Each row is a point. The window is the flat piece filled in between its corners: a triangle in 3 columns, a solid with four corners in 4, and so on. A path goes straight from each point to the next, and from the last back to the first. After which points does the path pass through the window?
(in the rows, 128 means zero)

Window (4 x 4)
[[124 113 140 146]
 [106 139 114 134]
 [194  55 109  91]
 [184 155 148 163]]
Path:
(1): [156 128 133 119]
(2): [157 130 107 148]
(3): [127  87 110 147]
(4): [113 102 136  61]
(5): [182 128 143 126]
(6): [184 119  96 173]
(7): [174 103 103 144]
(8): [155 117 160  91]
(9): [176 128 146 131]
(10): [177 128 110 172]
(11): [174  75 100 117]
(12): [179  74 146  69]
Through the window after points: 7, 9, 11

Window (6 x 6)
[[138 133  97 164 197 165]
 [156  83 132 156 160 141]
 [ 41 136 132 136  71 123]
 [104 117  90 122  76 112]
 [180 128 148  87 213 191]
 [188 136 139 158 123 112]]
Path:
(1): [ 98 123 119 116 127 103]
(2): [124 116  97 130  89 139]
(3): [165 113 124 159 164 189]
(4): [134 115 153 127 211 128]
(5): [105 107 139 125 134 109]
(6): [119 126 139 118 106 155]
(7): [185 121 130 112 157 224]
(8): [139 134 154  91 217 130]
(9): [151 107 132 109 188 132]
(10): [194 118 116 128 153 192]
(11): [138 119 147 121  86 192]
(12): [117 128 135 122 138  97]
(13): [ 81 131 130 123 121 104]
(14): [109 122 133 181  55 174]
(15): [164 121 106 146 146 163]
(16): [138 116 120 139 172 117]
Through the window after points: 1, 7, 13

Window (9 x 9)
[[126 212 146  67 112 192  71 109 109]
 [ 59 169 221 140  55 121  98  92 157]
 [133 104 188 113 116 112  52 162  80]
 [168 151  99 130 111 144 161  96 169]
 [119 134 173 123  90 191 143 143 116]
 [122 141 118 143 176  55 202 170 140]
 [123 126  72 112 117 106 181 192 136]
 [133 158 129  47 123 124 136 106  96]
 [ 84 115 141 141 136 150 111  93 150]]
Path:
(1): [129 148 117 161 106 120 139 121  87]
(2): [116 124 171 102 120 147 112 139 136]
(3): [139 112 119  94 131 122 136 167 146]
(4): [149 141 104 144 136 110 138 161  48]
(5): [ 84 134 129 145 134 140 119  85 125]
(6): [121  94 179  98 120 162 109 153 200]
(7): [127 149 154  78 113 112 160 162 184]
(8): [112 144 103 124 115 123 143 146 107]
(9): [132 154  98 156  94 143 139  85  87]
(10): [135 134 153  70 141 137 139 129 195]
(11): [146 122 188  76 118 113  88 145 131]
(12): [ 98 146 118 142 113 146  88 136  38]
(13): [108 159 161 130 103 164 116 117  99]
(14): [143 143 190  65 125 147 120 139 177]
(15): [124 125 176  67 126 175  94 122 185]
(16): [114 161 172 152  86 141 132 116  83]
Through the window after points: 1, 5, 7, 9, 11

Window (12 x 12)
[[136 141 200 119 134 130 124  49 160 182  96 154]
 [125 134 138 143 111 163 144 197  77 144 140 152]
 [162 144  73 102 131 156 109 110  92 153 160 176]
 [112 111 128 201  97 123 114  49  96  93 184 163]
 [169 110 108 128 119  82 124 119 170 102 124 167]
 [122  37 182 179 101 165 121  94 225 103 103  89]
 [123  88  54 212 144 197  99 121 118 165  29 130]
 [124  68 116 195 125 134 118 136  70 166 131 122]
 [ 96  93 114 166  68 128 128 172 174 148 164 111]
 [ 91 106 157  93 105 106 132 146 114 118 133 110]
 [123 103 149 159 215 119 152 137 159 110 110 122]
 [159 100  47 182 106 144 162  36 107 120 131 173]]
Path:
(1): [103  59  81 136 152 153 136 121 113 123 132 191]
(2): [110  83 141 157 137 134 126 119 147 126 129 147]
(3): [144  99 134 182 109 135 128  96 143 113 129 103]
(4): [165 143  94 172 114 140 111  97 106 142 136  92]
(5): [ 89  62 127 155  99 144 126 146 139 138 113 175]
(6): [ 89  62 121 141 122 152 146 105 135 169 153 190]
(7): [152 120 119 148 121 127 129 121 133 118 107 118]
(8): [157 149 155 143 109 141 122 137 116 135 134  75]
(9): [ 71  74 135 110 132 111 143 137 124 121 122 173]
(10): [139  90  85 140 130 142 161  75 105 136 141 197]
(11): [158 128  73 178 102 147 115  82 119 128 128 123]
(12): [151 122 102 193 104 133 124 104 119 127 126 113]
Through the window after points: 2, 8, 10

Window (14 x 14)
[[143 156 107 161 133 119  93 139 118  81 123 118 173 134]
 [113 160 160  91 138 226  79 106 144 140 192 135  94  97]
 [172 129 140 142 130 103 111 138 156 123 200 161 109 114]
 [111 121 110  89 164 137  88  57 127 145 129 134 120 190]
 [156 147 110 105 169 195 165  77  98 133 123  83 180 177]
 [157 104 197  72 213 154 165 100 164 123  90 163 122 101]
 [140 187 117 154 179 101 160 131 198 137  83 140 142 172]
 [148 106  93 156 104 151 112  81 127 132 161 149 172 128]
 [ 83 162  93 106 119  88 125  79 114 185  83 148 139 156]
 [106 142 103 131 111 168 114 162 106 124 136 202 114 191]
 [ 82  97 145 159 136 176 148 132  84  88 106 206  45 157]
 [156  85 128 132 140  98  95 172 167 174 120 143 118 132]
 [ 64  81 158 115 130 141 139  84 148 194 193 145 145 168]
 [112 116  40  72  88 143 145 129 138 130 138 150 137  87]]
Path:
(1): [127 157 184 103 110 167 116 130 145 116 141 125 136 154]
(2): [162 120 127 112 111 147 134 128 147  92 122 133 118 164]
(3): [ 83 179  98 173 173 120  92 138 112 159 141 175 166 135]
(4): [126 127 115  99 205 134 109 133 123 144 184 154 125 126]
(5): [156 103 174 151  76 156 146 111 174 113  92 151 120 144]
(6): [127  97 143 134 104 147 122 101 139 104 115 158  94 149]
(7): [128 145 124 113 192 132 127 127 122 149 165 163 124 134]
(8): [102 102  51 112 207 129 125  69 122 183 139 172  94 133]
Through the window after points: 2, 6
